Rows are points. A path goes straight from each point to the next, and from the last back to the first. The post is the endless flat space through its rows: a point in 2 columns, a line in 3, a plane in 4, and so on, so that a path can go around it. How many times does the path go around the post? Going back the other way cancels.

Post (2 x 3):
[1.4 -2.0 -6.6]
[-1.3 0.7 3.8]
Path:
[3.2 5.5 1.2]
[-6.5 3.5 0.2]
[-8.1 -4.1 0.2]
[-2.7 -7.0 -4.3]
[-5.9 -1.3 -6.6]
[-2.5 8.8 3.0]
[3.5 0.0 -6.1]
[6.8 -1.9 -0.5]
[-1.8 -3.2 2.7]
[-7.9 -4.8 -2.1]
[-6.7 2.9 -1.3]
[2.1 5.1 -4.0]
[3.5 4.5 9.9]
[1.3 -2.3 3.4]
[2.9 -0.2 -2.3]
Times around: 1

Post:
[0.9 1.6 -5.6 0.8 3.6 -16.5 -3.0 7.5 -2.3 -8.9 3.3]
[0.8 0.2 -4.8 5.7 1.5 -1.0 9.3 8.4 -0.3 6.7 3.8]
[2.4 0.5 -0.2 3.1 6.7 -7.1 -4.0 4.5 -7.2 -8.0 1.5]
[2.5 -5.3 1.2 -0.7 -4.9 3.8 -4.8 -1.7 6.5 4.3 -7.7]
[0.4 -2.9 -1.3 -7.6 -7.0 5.4 -4.1 -8.5 -0.4 0.2 -10.6]
[2.1 1.8 -1.1 -7.6 4.8 -4.5 -7.5 4.7 -4.2 -2.6 4.3]
[1.0 -4.2 0.9 0.9 -5.5 -0.2 -3.0 -10.7 3.9 2.6 -1.4]
[-2.4 0.4 2.8 -0.3 2.7 -4.0 3.0 5.8 -2.7 9.3 -2.1]
[-0.1 0.8 3.7 -5.8 0.1 -6.6 -2.5 5.5 -3.7 -10.2 2.0]
[1.9 0.2 0.1 -1.7 -4.7 -5.9 -8.9 3.1 -6.8 -3.5 1.1]
Path:
[-3.1 3.1 4.1 -0.6 -0.4 -1.3 2.3 0.3 -0.7 -0.9 -2.0]
[5.5 3.8 -0.3 -3.1 3.1 -6.0 -3.4 4.6 -0.9 -0.9 0.4]
[8.1 -3.0 -3.5 -0.6 -2.8 -7.1 -5.3 1.2 -7.8 -2.0 3.6]
[0.5 -4.7 0.1 0.9 2.9 -9.7 -9.4 7.9 -4.5 0.3 -2.2]
[-0.2 -0.5 -2.4 -1.7 0.2 0.3 0.3 4.0 1.5 -0.6 4.0]
[-0.5 1.8 2.9 5.1 7.0 -7.0 0.1 -2.4 -1.5 0.1 3.7]
[4.4 2.8 6.0 0.4 -2.0 -1.8 4.6 -3.4 3.9 -2.8 3.9]
[4.2 0.7 -0.9 -1.9 5.5 1.5 1.1 0.5 -4.0 -0.7 3.2]
[4.2 2.0 -0.2 -2.4 4.4 -5.2 -6.5 3.9 2.1 -3.5 -1.6]
Times around: 1
